Rows are points. Each copy is the shape, with its points in the same order, turned, moved and blurred by noise. Is it also mirrored, or only turned?
In the rows, zero is written as 128.

Shape (6 x 2)
[[126 134]
 [ 95 110]
 [ 76 178]
 [115  95]
 [159 159]
 [129 122]]
Copy 1 (6 x 2)
[[117 113]
 [ 77 114]
 [105  47]
 [ 85 136]
 [160 112]
 [114 123]]
Copy 1 is: mirrored
Copy 2 (6 x 2)
[[117 117]
 [117 155]
 [ 54 136]
 [147 144]
 [114  78]
 [131 122]]
Copy 2 is: mirrored
Copy 3 (6 x 2)
[[120 126]
 [112  92]
 [ 50 124]
 [143  95]
 [129 169]
 [132 121]]
Copy 3 is: only turned
Copy 4 (6 x 2)
[[117 125]
 [102 160]
 [ 50 105]
 [124 165]
 [131  89]
 [126 133]]
Copy 4 is: mirrored

Shape (8 x 3)
[[105 168 153]
 [118  57 153]
 [109 157 102]
 [116  94 144]
 [216 146 140]
 [111 130 145]
 [137 125 139]
 [138 151 124]]
Copy 1 (8 x 3)
[[ 84  93 123]
 [191 131 107]
 [ 82 140 113]
 [150 118 106]
 [120 145 219]
 [119 108 116]
 [127 122 144]
 [ 98 134 141]]
Copy 1 is: only turned
Copy 2 (8 x 3)
[[154 153 169]
 [162 144  59]
 [129 108 160]
 [153 142  94]
 [ 54 188 126]
 [152 144 131]
 [126 150 122]
 [117 140 148]]
Copy 2 is: only turned

Shape (9 x 3)
[[ 66 161 146]
 [144 141 139]
 [154  98 127]
 [167  87 132]
 [161 102 142]
 [ 63 157 124]
 [160 132  88]
 [165 149 104]
 [145 100 135]]
Copy 1 (9 x 3)
[[109 144  52]
 [154 123 117]
 [134 134 157]
 [142 142 176]
 [151 140 156]
 [ 95 130  59]
 [132  85 146]
 [155  86 136]
 [135 143 150]]
Copy 1 is: only turned
Copy 2 (9 x 3)
[[ 69 139 127]
 [145 148  97]
 [176 144 130]
 [193 149 134]
 [178 156 123]
 [ 72 118 130]
 [170 102  99]
 [165 116  83]
 [167 148 135]]
Copy 2 is: only turned

Shape (10 x 4)
[[141 158 127 108]
 [180 139 128 131]
 [140  83 131 148]
 [142 178  91 135]
 [ 95 110  74 164]
 [ 85 128 141 149]
 [119 124 115 120]
 [132 156  72  79]
 [150 145  61 127]
 [164 104 156 122]]
Copy 1 (10 x 4)
[[105 112 158 124]
 [ 82 121 116 104]
 [144 142  85 115]
 [ 87 153 164 131]
 [154 198 134 139]
 [159 133 134 171]
 [140 141 145 124]
 [117 146 198  89]
 [ 99 177 162  97]
 [120  97  96 105]]
Copy 1 is: mirrored
Copy 2 (10 x 4)
[[100 170 150 134]
 [ 87 131 170 117]
 [147 101 145 123]
 [ 83 175 126  94]
 [158 144  92  81]
 [137 142  91 150]
 [136 157 139 125]
 [126 209 162  94]
 [114 168 147  64]
 [119 111 171 145]]
Copy 2 is: mirrored
Copy 3 (10 x 4)
[[119  94  86 130]
 [ 95 133  68 139]
 [118 176 118 126]
 [144 100  71 170]
 [181 156 119 170]
 [134 115 157 146]
 [141 128 108 128]
 [173  91  62 116]
 [166 126  54 154]
 [ 86 147 101 109]]
Copy 3 is: only turned
Copy 4 (10 x 4)
[[169 135 112 119]
 [149  90 108 108]
 [ 92 114 124 132]
 [162 144 104  71]
 [ 90 177 116  88]
 [117 160 169 120]
 [131 148 115 126]
 [167 166  69 119]
 [140 147  72  74]
 [124  86 120 143]]
Copy 4 is: mirrored

Shape (10 x 6)
[[114  78 147 170 179 112]
 [122  90  98 128  77 152]
 [101 127  87 166 123 134]
 [106 156  62 113 160 100]
 [142 121 153 141  99  81]
 [101 196 142  94 123 104]
 [118 138 125 167 116 109]
 [122 138 150 152 107 153]
 [151 172 127 149 143 112]
 [ 96 203 149 108 168 118]]
Copy 1 (10 x 6)
[[109 157  75 152 151 105]
 [171 101 153 108 171 137]
 [122 111 114 122 160 172]
 [107 157 148 133 115 198]
 [104 104 140  96 116  95]
 [ 83  98 180 163  96 149]
 [ 98  91 109 116 138 141]
 [129  70 122 142 132 125]
 [108 101 114 133  82 158]
 [ 74 112 150 194  86 162]]
Copy 1 is: only turned
Copy 2 (10 x 6)
[[102 141  94 112  78  88]
 [112 148 146 193 118 155]
 [121 172 109 134 120 168]
 [164 148 147  89 122 172]
 [ 79 156 154 127 143 100]
 [109 111 154  81 180 169]
 [ 99 174 123 119 143 132]
 [ 97 139 103 149 160 134]
 [132 152 115 100 178 117]
 [123  99 111  59 177 155]]
Copy 2 is: only turned
Copy 3 (10 x 6)
[[162 115  96 203 147 157]
 [ 88  90 156 120 157 165]
 [138  75 153 148 108 163]
 [125  82 180 183  82 101]
 [102 119  82 130 111 129]
 [143 100 136 110  94  59]
 [137  96 115 135  99 150]
 [151 113 128 104 133 149]
 [146 138 134 137  74 126]
 [188 112 144 133  91  61]]
Copy 3 is: only turned

Shape (13 x 8)
[[107 138 162  84 100 123  99 143]
 [ 96 116  86 189 148 103 164 106]
 [119  80 145  59 108 125 125 143]
 [144 153  87 186  99 121 160 150]
 [122 105 145  75  76  91 104 116]
 [114 149 131 174 118 157 154 102]
 [112 138 107 192 120 118 136 133]
 [121 132 110 177 105 132 102 109]
 [131 135 164  70 100 109  93 105]
 [117 158  70 149 145 119 149 113]
 [106 162 212 112 114  91  96 129]
 [ 65 137  84 148 101 124 145 122]
 [122 138 110 159 131 135  99 147]]
Copy 1 (13 x 8)
[[153 112 157 122  82 133 122  82]
 [111 181 113  98 128  96  98 181]
 [116  84 127 120  68 163  86  87]
 [117 145 150  76 130 139 162 191]
 [135 118 177 138  58 164  88 101]
 [124 182 122 101 139 135 147 136]
 [129 158 142  96 145 114 128 160]
 [154 156 153 118 156 142 121 147]
 [148 121 160 165  68 151 120  86]
 [152 158 102 113 104 117 133 195]
 [141 143 188 147  88  92 142  59]
 [162 165 122  68  97 125  97 159]
 [155 117 137 113 149 117 131 143]]
Copy 1 is: only turned
Copy 2 (13 x 8)
[[152  91  89  97 161 153 135 166]
 [ 89 159 129 116 108  48 119 146]
 [194 115  68  84 150 125 142 137]
 [104 178 150 155 147  96 163 164]
 [178 107  49 119 150 129 127 180]
 [111 120 161 123  95 106 155 163]
 [ 92 160 146 130 127 102 124 159]
 [125 133 146 149 119 115 105 169]
 [166  67  69 127 151 138 136 165]
 [107 128 147 131 156  52 136 151]
 [ 99  68  69 107 139 178 135 168]
 [123 148 141  90 140  74 122 196]
 [122 133 146 133 157 124 108 138]]
Copy 2 is: only turned

Shape (15 x 9)
[[ 98 133  96 119 123  43  89 140 120]
 [139 155 120 130 145  84 162 141 127]
 [142 135 135 121 120 140 137 117 159]
 [170  93  96 163 106 126 143 135 143]
 [ 74 177 115  70 142 142 127 103  75]
 [161 114 110 101  66 108 106 107 107]
 [133 110  55  92  84 145 111 158 136]
 [114 142  95 110  60 120 129 113 124]
 [105 152 126 121 143 140 156 110 112]
 [151  88 124 103 113 106 157 174 123]
 [167 161 125 151 124 107 127 128 152]
 [105 129 141 175 127 159 102 144 143]
 [166 170 170 149 119 110 114 105 130]
 [110 125  96 150  78 121 106 200 104]
 [145 131 158 191 168 214 149 186  79]]
Copy 1 (15 x 9)
[[100 152 152 135 180  99 161 173  65]
 [101 106 167  99 178 130 136 151 132]
 [125 142 136 117 145 121 118 109 157]
 [132 111 147 145 175 105 178  92 161]
 [ 62 121  65  88 127 137 103 162  98]
 [128 132 106 110 179  83 143  79  91]
 [ 73 159 101 116 165  67 185  95 143]
 [ 96 159 106 105 165 128 159  89  99]
 [ 94 108 112 109 134 150 121 140 138]
 [100  98 171 100 142  69 166 106 133]
 [146 138 149 109 190 127 135 134 153]
 [154 149 118 132 114 134 170 152 161]
 [180 129 135  95 171 136 109 137 129]
 [117 145 124  91 144  96 230 138 117]
 [160  56  98  87  96 131 188 163 215]]
Copy 1 is: only turned
Copy 2 (15 x 9)
[[132 105 109 165  52 169 145 145  77]
 [114 108 157 106 107 129 144 146  94]
 [101 117 118 119 123  93 136 130 141]
 [ 68  70 123 124 138 132  91 130 128]
 [183 194 128 109  67 115 117 143 154]
 [138  66 106 138  85 129 106 160 175]
 [101 104  71 118  83 121  62 134 116]
 [100 118 110 139  91 126 100 183 161]
 [117 158 162 113 113 117 121 130 139]
 [126  91 108 135 149 118  96 146  93]
 [ 86  90 134  91 101 123 150 130 123]
 [ 74 147  93 119 131 149 147 103 146]
 [119 100 135  97 117 124 195 142 161]
 [102 121  59 111 105 185  96 148  96]
 [106 158 116  40 208 169 116  79 144]]
Copy 2 is: only turned
Copy 3 (15 x 9)
[[106  65 124  85 120 113 122 127 198]
 [ 92 107 157 107 113  97 149 107 125]
 [115 142 113 134 106 121 121 133 107]
 [138 152 114 162 102 101 135  80 151]
 [ 65  72 150 138 178 164 107 163 110]
 [ 98 107  58 144 125 148 137  96 155]
 [ 76 145 108 168 117 141  83 107 190]
 [ 97 107  96 130 127 154  87  90 138]
 [104 108 153 138 150 127 119 135  98]
 [ 86 169 116 117 141 103 151 100 163]
 [118 116 132 126  67 122 148 113 119]
 [170 143 153 134 110 154 115 145 137]
 [134 103 112 113  85 146 173 131  94]
 [116 143 151 119 122 173 117  87 203]
 [156 191 215 179 143 170 186 128 115]]
Copy 3 is: only turned
Copy 4 (15 x 9)
[[146 134 182 110  78 142 131 199 111]
 [111 149 155 112 128 156 116 140 162]
 [132 127 124 144 144 138 142 105 110]
 [149  98 151 111 186 111 115 127 116]
 [ 66 156  79 141  69 107 143 169 129]
 [104 119 144 127 144 119 107 159  53]
 [116 112 155  84 123  61 143 122  77]
 [108 157 152 142 134  85 134 147  78]
 [105 142 100 150 127 123 134 139 148]
 [ 95  86 177 113 134 120 106 113 122]
 [156 157 133 125 149 158 113 118 117]
 [185 115 107 159 120 107 116 122 133]
 [142 155 110 153 140 178  89 128 104]
 [150 120 177 123  96  65  78 130 114]
 [150  91  59 136 132  90  43  80 192]]
Copy 4 is: mirrored

Shape (16 x 11)
[[113 159  95 137 142 106 110  90 133 224 110]
 [133 149 158 113  86 159 109 136  77 166 152]
 [131 149 122 107 155 139 168  93 148 164 115]
 [143 196 120  79 131  95 128 102 152 163 128]
 [142 147 148 101 137 141  93 158 143 116  77]
 [134 116 118  84 120  87 111 123 116 150 117]
 [103 172  77 133 125 125 124 160  90  98  61]
 [153 157 114  82 139  75 113 113 120 148 107]
 [134 126 108 159 152 132 156 140 136 140  88]
 [ 91 149  73 146 168 115 115  77 153 156  96]
 [144 100 135  84 213 156 108 147 119 110 159]
 [158 114 118 133 131 175 174 102 141  92 181]
 [121 180  60 159 139 123 117 115 102  70 155]
 [158 112 105 155 162 169  99  82  66 137 154]
 [149 125 146 163 132 142 178 141 140 128 131]
 [100 133 110 173 160 106 136  98  96  97  99]]
Copy 1 (16 x 11)
[[146 103 155 167  96  94 199 132 172 108 186]
 [202 122 111 141 153  97 141 117 132 162 121]
 [112 146 116 155  99 130 147 109 146 144 188]
 [175 156 124 156  89 135 148  87 158  85 179]
 [153 184 144 178 131 163 166 107 110 131 105]
 [147 107 125 159 132 150 154 100 121  91 135]
 [128 182 132 194 111  76 178 120  63  88 108]
 [148 140 116 167 118 144 170  78 144  71 140]
 [ 79 160 144 157 130 115 162 140 121 127 141]
 [103 131 149 187  52 107 185 141 146 107 154]
 [124 147  51 180 133 199 147 164 140 133 112]
 [ 98 144  96 144 112 121  59 142 142 152 127]
 [122 166  96 168  69  71 114 160 126  74  81]
 [114 106  78 194 133  85 137 150 178 141  89]
 [ 96 163 131 109 139 114 122 135 128 152 132]
 [ 79 140 112 154  76  94 179 123 114 113  90]]
Copy 1 is: only turned
Copy 2 (16 x 11)
[[156 151  65 161 149 173 133  96 160 171 143]
 [138 136  93 181 104 149 106 130 126  53 138]
 [115 138  85 144 148 122 125 128  95 163 143]
 [116 195  79 129 133 135  89 144 137 156 131]
 [108 149 109 133 144  78 149 162 166  96 128]
 [121 145 115 157  94 115 103 128 167 140 162]
 [136 166 165 152 156  74 139  83 161 109  91]
 [115 166  98 149 109 106  90 132 172 159 129]
 [123 101 114 122 147 100 153  96 129 141 125]
 [141 143 128 153 177 148 154 115 151 198 128]
 [151  74 126 154 147  74  87 202 130 128 155]
 [122  89 149 125 105 134 117 165  51 127 121]
 [153 136 195 136 145 140  95 128 128 136  60]
 [165  67 122 206 115 143 119 150 123 134  88]
 [ 99  86 112 107 130 122 130 113  96 109 127]
 [ 99  98 167 167 161 125 126  97 147 151 100]]
Copy 2 is: mirrored

Shape (16 x 12)
[[ 89 113 122  95 134  88 136 128 129  80  86  94]
 [ 73 131 145 134 122  86 171 135 124 115 136 115]
 [169 168 126  93 154 164 185 118  74 116 137 136]
 [155 132 106 186 134  84 123 128 104 120 119  96]
 [155 190 159  87 127 145 120 137 126 155 127 140]
 [109 125  75 140 179  78 114  93 125 120 157 102]
 [ 75  94  86 158 166 120 131  83 146 111 108  77]
 [108 120  67 140 164  96  99 145  93 160 106 119]
 [143 174 141 102 147 131 156 145 120 126 125 187]
 [152 150 121 116 122 146 114 190 142 138 152 134]
 [125 183  96  97  87 138 151 157 122 148 133 133]
 [ 99 133  81 154 162  77 155 102 163 118  83  95]
 [ 98 154  94 154 192 110 112 159 118 167 116  70]
 [122 202 139 120 124 168 138 126  93  88 125 167]
 [137 149 158 108 109 159 153 115 103 148 119 167]
 [ 90  94  82 160 179 102 148 133 144 109 104 100]]
Copy 1 (16 x 12)
[[112 116 121 122 146 128  94 157  74 156 148 146]
 [119 144  71 134 154 116 134 119 105 177 118 144]
 [ 99 180 160 119  93  68 104  96 154 159  95  95]
 [164 120 110  86  89 133 123 137 160 179 118 167]
 [136 135 162 122 154  90 131  68 165 147 143  83]
 [ 95  83  98 113  83 104 153 148 140 144 133 174]
 [116  83  67 126  90 115  85 136 103 122 129 183]
 [151  96 129 157  75  95 130 126 139 176 165 179]
 [106 174 158 157 147 112 133  89 168 154 123 116]
 [159 108 149 156 119 133 150  90 148 162 113  83]
 [151 126 161 145 141  86 145  62 114 180  99 120]
 [111 109 100 106 101 146 108 106  99 140 143 204]
 [126  68  95 130  70 118 112  85 145 191 172 146]
 [107 144 159 151 166  88  83  97 178 171  80 117]
 [148 179 131 147 152  74 114  89 157 132 114 110]
 [112 106  84 144  74 148 101 132 105 148 138 177]]
Copy 1 is: only turned
Copy 2 (16 x 12)
[[151 106 151  93 112 211 171 117 154 161 119 148]
 [147  97 171 124 109 151 180 115 156 110  94 170]
 [145 146 142  62 176 112 129 168 122  88 111 107]
 [126 101 142  83  72 110 143 112 141 168 147 137]
 [145 112 128 103 176 123  80 110 105 126  99 144]
 [163 162 156 113  66 147 125 114 187 140 160 164]
 [157 147  99 128  73 168 179 115 211 155 137 144]
 [202 132 116  91  59 136 131  82 128 132 152 130]
 [153 114 134 110 143 130 114 160  89  99 115 159]
 [163  88 149 141 134 127  99 118  96 133 141 106]
 [202 106 162 120 151 107 122 127 109 145  99 129]
 [174 121 116 103  51 162 140 142 184 167 105 169]
 [200  92 108  96  73 128  99  79 195 109 143 120]
 [166 105 123  85 197 117 146 151 114 121 138 177]
 [139 141 113 111 162 120 136 130  80 109  76 146]
 [169 116 115 121  49 175 168 139 184 135 137 137]]
Copy 2 is: only turned
Copy 3 (16 x 12)
[[132 150 105  93 142 114 116 136 159 215 109 141]
 [118 139  78 116 107 132  79 115 148 157 125 127]
 [141 138 172 104 126 155  92  96  43 153  88 136]
 [137 113 122  68 137 167 132 139 141 124 158 167]
 [177 137 140  91 108  84 122  91  81 113  81 131]
 [ 83 103 156  91 135 142 119 153 179 134 109 140]
 [101 128 132 140 185 138 126 157 184 160 137 126]
 [125 136 178 103 122 122 118 121 177 138 147 190]
 [156 100 132 119  95 107 100  88  75 145  82 162]
 [158 119 146  90  93  69 105 138  83 123 145 148]
 [196 141 150 105  96 105  62 131 108 128 109 142]
 [125 109 109 112 188 136  95 149 183 152 109 173]
 [109 135 162  82 167  96  97  98 171 110 159 158]
 [188  87 150 116 105 132 103  74  82 165 105 104]
 [175 146 127 144  96 130 123  96  76 132  94 135]
 [ 92 115 123 127 167 125 106 146 164 169 152 170]]
Copy 3 is: only turned
